Every row gives one point. A path goes straight from each point to the next, and from the last back to the first. The post is the endless flat space through its rows: a point in 2 columns, a line in 3, a plane in 4, and so on, so that a path can go around it. Count how often the path circles the post. Going back the other way cancels.
In the rows, 128 means zero.

Post (2 x 3):
[[113 159 152]
 [144 127 127]]
Path (21 x 3):
[[118 189 141]
 [161 148 151]
 [100 155 199]
 [130 104 148]
 [ 96 138 118]
 [126 149 100]
 [129 159 140]
 [138 163 173]
 [129 157 167]
 [135 162 144]
 [133 166 107]
 [107 133 104]
 [107 147 117]
 [155 159 114]
 [132 198 167]
 [141 142 124]
 [ 95 156 120]
 [113 129 144]
 [100 143 165]
 [149  97 103]
 [155 113 102]]
Times around: 1

Post (7 x 8):
[[120 102 147 109 123 131 132 147]
 [171 141 175 109 181 205  38 158]
 [124 128 144 138 128  81 122  98]
 [153 104 141  92 178 123 174 161]
 [139 121 115 144 113 103 127 136]
 [126 135 139 145 126 133 143 114]
 [139  98 161 143 155 136 128 149]]
Path (12 x 8):
[[166 115 131 126 100 117 110 175]
 [152 141 130  95 110 149 155 182]
 [126 152 154 118 177 137 106 156]
 [127 133 173  85 148 117 114 136]
 [194 140 153 127 140 147 151 140]
 [171 120 111 146 134 130 141 142]
 [135 107 155 112 177 153 125 139]
 [108 122 126 144 138 116 139 132]
 [138 108 109 129 111  81 115 107]
 [145 115 126  80 100 135 158 136]
 [134 111 145  96 116 110 154 159]
 [162 147 182  93 207 113 131 167]]
Times around: 0

Post (10 x 11):
[[ 91 175 150 110 115 128  65 178 179 156 113]
 [133 125 145 153 142 102 144 166 150 175 153]
 [149 133  99 149 139 100 114 118 117 151 129]
 [133 128 148 109 120  87 135  87 122 103 148]
 [133 117 151 134 104  58 126 108 159  74 109]
 [111 175 149 136 150 136  84 199 129 136 109]
 [132 135 115 108 149  72 149  87 138  95  94]
 [148 129 122 119  89  99 170  61  91 105  82]
 [135 128  92 157 136 136 157 158 147 135 169]
 [145 122 147 184 161 138 145  96 157 153 108]]
Path (8 x 11):
[[139 126 142 145 150 111 108 160 183  96 110]
 [140  93 145 120 158  77 130 134 111 116 114]
 [106 138 131 116 136  87 152 145 155 135 110]
 [135 157 114 128 122 106 152 129 114 126 140]
 [132 154 136 139 117 132 110 128 151 119  89]
 [137 111 148 147 126 115 135 165 167 114 168]
 [158 118 162 122 136 107 164  94 136 147 156]
 [137 172  94 127 119  83  77 149 179 117 107]]
Times around: 1

Post (13 x 14):
[[149  86 158 175 120 103 100 108 163 120 150  93  89  96]
 [168 144 115 178  71  95 106 125 116 131 180 137 142 103]
 [101 161 125 153 117 117 131 121 170 166 139  48 142  88]
 [134 108 144 135 146 104 131 121 106 137 126 164 134 101]
 [134 101 171 128 155 133 144 148 112 116 113 129 162 158]
 [144 132 143 141 131 143 153 143 105 134  96 133 101 144]
 [138 162 193 111 122 206  86 131  87 119 144  99  96 117]
 [111 182 173 144 169  67  76 104 136 140  83  60 163 141]
 [154 114 119 136 113 147 118 135 160 109 143 145 108  98]
 [149 116 106 141 121 129 145  83 159 141 162 116 124 119]
 [152 159 145 118 141 121 140 132  79 101 131 125 109  98]
 [132 164 116 135 121  87 134 161 136 167 155 108 109 142]
 [128 130 153 161 142 201  97 141 113 102 160 111  92 125]]
Path (14 x 14):
[[125 147 130 115 153 188  98 154 136  95 111  98 144 114]
 [141 105 147 148  81 138  90 114 144 111 133 111  86  84]
 [129 150 167 201 102 121 100 100 101  83 111  80 125  79]
 [141 105 165 106 102 147 153 125 138 130 152 127 113  92]
 [ 96 141 157 128 165 156  85 124 125 112  93 141 150 138]
 [154 110 167 124 117 138  95 113 116  71 120 116 116 159]
 [ 80 136 118 144 142 201 137 117 136 141 162 130 110 116]
 [138 143 156 154 142 157  88 130 156 121 148 146  97 125]
 [136 102 147 157 133 107 143 147 137 177 166 122 113 130]
 [161 114 159 140 107 174 126  95 138 130  80  99 149 125]
 [132 103 165 142 124 118 110 122 119 128 131  93 110  76]
 [128 173 135 114 116  73 115 123  99 111 130 115 144  78]
 [120 115 136 152 143  87 107 129 133 116 152  83  90 122]
 [144 100 107 175 103 140 111 152 165 156 111 127 116 127]]
Times around: 1

Post (17 x 18):
[[114 124 151 153  56 101  96 119 121 143 136 115 127 133 124 108 128  93]
 [113 116 132 161 148 108 154 114  73  85 168 171 153 160  98 139 142 130]
 [108 106 134 161 132  74  92 159 142 146 196 140 106  96  91 107 144 105]
 [135 161  89  89 111 151 126  65 133 106 109 151 158 113 182 140 129 151]
 [123  75 117 141  81 124 108 130 149 165 128 125 134 115 103 149 167  82]
 [153 156 178 156 175 153 155  83 115  97 158 121 175 159 110 124 142 129]
 [135 125 160 162 168 120 139 128  62 150 143 136 152 128  78 124 124 147]
 [157 147 112  79 141 117 143  99 132 137 125 126 173 185 176 172 123 130]
 [140 145 114 165  92 111 120 139 156 122 130 153 149 115 101 122  96  60]
 [ 97 150 128 133 133 145 147 129 154 117 104 155 123 164 149 135 131 133]
 [126 149 128  78 154 154 138  98 103 109 119 133 107 154 150  93 107  73]
 [102 129 114 153  96 135 126 180 118 124 182 106 158 107 105  96 126 104]
 [125 115 108  58 102 125 177  72 149 139 112 134 104 158 147 114  94 146]
 [143 134  99  88 117 159 100  89 141  95 133 172 137 189 137 114 106 147]
 [138  88  94 188 109  92  95 148 124 132 114  99 125 132  95 116 164 120]
 [129 139 133  59 104 130 125 106 134  84 100 118 131 132 144 154 106 133]
 [130 162 121 130 103  87 135 153 127 134 146 148 132 128  87 106 172 105]]
Path (25 x 18):
[[152 163 106 121 144 111 111 136 143 115  97  85 103 115 124 125 156  87]
 [115  92 134 157 113 111 149 120 139 141 138 161  76 140 122 115 141  96]
 [152 113  98 106  75 128  81 112 131 140 111 121  88  99 127 135 131 109]
 [103 134  83 122 134 161 151 110 104 138 105 160 107 139 116  94 142 109]
 [110 161 100 123 103  86 133 115 124 141  81 141 168 103 129 139 115 136]
 [103 118 164 140 107 135 145  65 133  98 100 152 142 159 117 115 131  76]
 [106 138 122 123 148 143 118 121 107 152 120 108 116  96 117 100 163 131]
 [ 97 113  98 155  84 157  91  99 135 143 154 123 109 135 149 112 125  96]
 [108 154  93 132 103 144  65 141 167  91  86 120 169  63 136 162 154 128]
 [118 102 147  90 132 124 118  99 132 158 128 175 113 164  97 115 124 103]
 [114 114  66 117 127  88 133 115 118 168 149 118 133 149 105 104 132 137]
 [ 96 127 137 137  68 109 133  94 119  95 147 125  90 141 101 141 143  99]
 [151 133  98 144  85 149 106  87 115  97 157 147 114 108 102  86 161 128]
 [126 160  95 167 137 129  69 134 150 109 149 122 145 101 148 127 155 103]
 [115 153 157 111 102 142 135 121 162 126 102 117 169 100 127 174 125  94]
 [114 111 150 107 178 123  98 148 128 147 178 130 106 114  89  76 145 124]
 [113 114 110 108 165 116 151 142  22 120 176 187 127 131 104  92  87 121]
 [143 145 100 176 107 148 157 139 113 134 153 159 169 112 121 121 129 123]
 [110  57 110 125  87 109 153 120 132 135 154 153  89 138 109 160 100 130]
 [142 132 154 152 156 173 122  96 146 100 128 143 115 133 148 113 146 114]
 [119 108 153 140 165 124 116 152 151  85 136 169 102 180  76  72  89 127]
 [103 148 133 176 173 122 117 125 149 131 123 156 161 130 144 120  97  66]
 [126 131  95 157 156 114  94 102 163 125 126 153 105 135 114 119 127 105]
 [132  77 104 128 125 128  55 111 125 104 120 121 138 102 113 136 106  71]
 [134 173 119 110 149  95 163 126 117 165 141 142 169 109 124 157 145  85]]
Times around: 0

Post (17 x 18):
[[127 136  97 115 150 116 106  80 159 127 127 115 165  90  70 112 100 136]
 [137 110 125 123 137 119 128 116 132 130 172  97 146 139 112 110  95 118]
 [144 124 126 122  66 112 106 130 176 110 142 107 151 137 150 159 129 101]
 [116 141 120 200 128 153  89 161 129 133  87 151 119 119 178 163 117 130]
 [154 152 111 112 104 134 110 141 139 147 118 105 107 114 135 127 109 130]
 [152 143 120 163 123 184 120 149 115 168 152 135 122 114 147 122 155 131]
 [162  94 144  88 108 103 139 111 168 144 135 136 143 138 108  89 135 144]
 [140 120 113  94 161 125 119 120 152 103 159 119 155 121 120 116 159  96]
 [115 120 137 116 106 158 128 109 106 120 150 134 176 132 130 123 142 158]
 [ 95 126 140 118 106 133 136  88 151 137  77 128 126 124 125 119 136 100]
 [149 154 101 139 144 146  86  77 125 153 151 175 147 103 139 144 126 135]
 [132 149 158 138 104 124 132 119 144 137 119 152 157 114 145 139 143  97]
 [ 94 115 168 176 162 159  85 134 126 107 132 141 114 142 144 152 132 119]
 [121 128 134 147 128 148 160 141 147  89 135 119 148 145 149 132 135 113]
 [142 162 101 165 117 110 116  97 135 122 108 150 122 111 147 139 171  80]
 [ 91 132  80 130 159 150 101 118 141 153 131 128 119  93 106 157  90 155]
 [155 130 164 142 129 129  94 132 126 150 117 108 133 152 123 156 125 142]]
Path (27 x 18):
[[183 163 126 170  95 182 109 155 108 105 146 109 151 133 175 117  60 200]
 [104 131 132 112 148 157 143 133  72 173 123 115  98  93 123  94 124 126]
 [138 137 114 104 126 189 115 146 100 141 144 159 139 111 139 136 129 146]
 [157 134 130 107  97 133 165 158 152 160  86  83 131 146 114 131 135  65]
 [110 147 118 124 134 119 146 107 151 138 165 150 168 111 136 130 149  49]
 [121 152 141 144 138 148 114 128 147 118  77 140 103 121 148 100 148 110]
 [168 178 145 154 117 166  85  95 134 121  81 126 166 124 166 189 165 174]
 [128 139 109 156 113 173 163 109 110  91 139 131 140 103 116  98 151 143]
 [146  88 110 207  76 132 133 135 138 161 173 126 128 168 135 162 127 141]
 [ 99 144 169 138 172 105  95 123 160 136  64 194  97 122 140 130 135  92]
 [123 122 108 109 116 109 137 136 147 139 111 120 142 144 146 146 154 127]
 [104 140 165 137 146 141 116  73 161 130  89 153 151  95 101 117 145 137]
 [120 142 144 159 168 171  84 110 159 117 104 157 175  97 136 163 102 131]
 [146 179 188 191 110 154 104 152 145 140 104 149 154 100 128 184 115  84]
 [155 111 120 126 130 173 109 157 115 145 181  94 152 147 132 105 129 133]
 [162 114 129 125  90 152 106 178 129 174 155  90 167 144 136 117 156 168]
 [147 132 124  75 115 130 127 116 181 111 145  93 124 127 140 129 126  85]
 [101 130 135 159 139 121 120 136 116 153  77 161 129  97 139 166 125 145]
 [125 155  79 147  93 176  85 119 130 135 148 149 102 108 147 164  99 108]
 [156 162  92 164  87  92 121 120 134 152 154 132 178 135 130 195 113 133]
 [165 154 158 162  91 151  99 127 104 156  89  94 137 170 140 154 155 154]
 [148 196 128 135 116 176 113 164 140 132 102  93 117 106 147 158 130 170]
 [129 135 125 114 114 166 156 133 139  84 121 135 141  88 156 112 160 123]
 [114 115 141 142 156 131 118  97 136 130 158 178 167 113 139 152  65  89]
 [177 181  89 105  44 150 152 159 143 150 110 115 142  78 127 111 158  89]
 [ 79 132 149 164 229 138 117  70 136 135 172 190 103 124  73 147 167  97]
 [119 134 148 125  98  92 111  79 162 151 107 127 134 147 115 159 146 140]]
Times around: 5

Post (17 x 18):
[[149 148 124 148 124 133 151 132 151 125 103 180 101 140 116 115 138 138]
 [131  93 121 101 109 104 136 128 197 146  77  81 110 123 105 109 103 120]
 [151  93 136 120 153 124 141 112 138 139  78 144 103 151 151 145 128 134]
 [120 137 150 153 118 119 148 159 120 110 136 161 116 133 132 130  90  99]
 [166 115 100 135 136 127  92 124 115 120  67 132 126 145 136 153 151 139]
 [100 152 134 146 140 111 152 166 104 128 144 162 142 129 105 160 141 120]
 [111 124 101 145 109 167 141 116 112 131 187 123 177 157  99 136 115 150]
 [ 78 124 132 149 123 150 151 135 126 133 172  52 153 126 129 112 118 123]
 [149 121  89 138 162 109 130 125 103 125 105 170 122 146 132 121 134 155]
 [144  94  89 145 120 123  99 102 133 143 113 147 101 145 144 143 137 153]
 [117 139 146 137  94 135 142 110 126 133 120 138 127 103  86 105 110 103]
 [160 103 115 138 152 112 123 116 147  99 111 161 104 137 123 145 138 142]
 [158 147  87 153 154 117 134 121 136 151 111 148 106 134  87 161 111 154]
 [ 98 130 114 146 109 153 155 123 132 124 176 103 187 116 153 143 108 122]
 [ 89 118 107 127 106 154 175 145 136 110 150 103 148 119 122 146  96 157]
 [138 152 120 111 133 124 125 120 126 131 124 156  95 137 130 127 116 120]
 [ 71 152 110 153 122 128 154 133 140 106  97 130 136 125  84 129 115  72]]
Path (26 x 18):
[[135 126 141 132  76 145 138 128 114 140 147 159 159 107 187 129  87 134]
 [151 140 112 133 134 146  99 110  90 112 117 132 206 166 178 153 157 113]
 [118 146 110 167 124 124 165 110 192 138 108  97 109 131  93 110 109  94]
 [163 115 140 122 105  94 107 144 122 127 159 122 108 135 147 106  86 137]
 [131 165 144 108 111 164 138  94 152 185 160 104 141 125 106 118  90 130]
 [164 117  89 176 159 136  55 109  88 147 127 152 131 196  89 155 156 163]
 [ 81  86 190 159 120 119 158 137 124 134 110 113  95 136 215 129  88  71]
 [135 124 104 139 124 114 151 137 124 157 114 123 106 134 132 113 145 147]
 [ 91 155  92 118 131 162 199 171 130 134  92 160 124 127  81 212 124 159]
 [154 153  69 175 146 165 174  98 169 131 126 185 127 128  70  70 123 210]
 [ 85 163  97 132 136 144 129  98 116 137 126  87 152 164 112 134 105 112]
 [126 109 110 115 103 126 134 104 139 103  81  91 114 142 133 127 101 113]
 [133 113 144 141 117 161 151  63 163  94  96 114 140 138 129 130 134  73]
 [160 133 122 120 156 104 158 140 106 123  94 135 135 125  83 150  98 177]
 [ 87  99 140 185 147 163 141 151 124  58 121 143 123 162 210 184 128 138]
 [129 142 128 143 133 108  71 125  92 161 124 123 131 139  45 131 151 106]
 [110 106 137  66 151 130 152 123 136 109  87 134 124 173 181 165 106 115]
 [167 128 126 138 174 102 186 148 137 155 131 159 178 162 113 168 157 145]
 [118 106  95 141  91 135  96 135 126 120 150 125 134 126 113 160 141 102]
 [162 143  95 158 139 149 121 126 111 132 117 156 119 128  99 139 147 174]
 [117  83 142 128 105 131 157 127 185 107  86 127 114  97 175 145  62 136]
 [138 156 100 159 180 104 159 164 137 128 113 147 162 153 101 192 143 151]
 [131 129 102 157 135 138 112 152 130  73 114 208 100 129 161 166 104 126]
 [125 106 116 126 164 117 115 113  97 139 135 108 146 132 135 131 123 113]
 [174 140 136 101 139 137 147 155  97 106 162 166 147 135 140 143 109 150]
 [ 96 168 114 166 167 128 173 176 111 122 174 156  92 130 129 103 100 134]]
Times around: 2
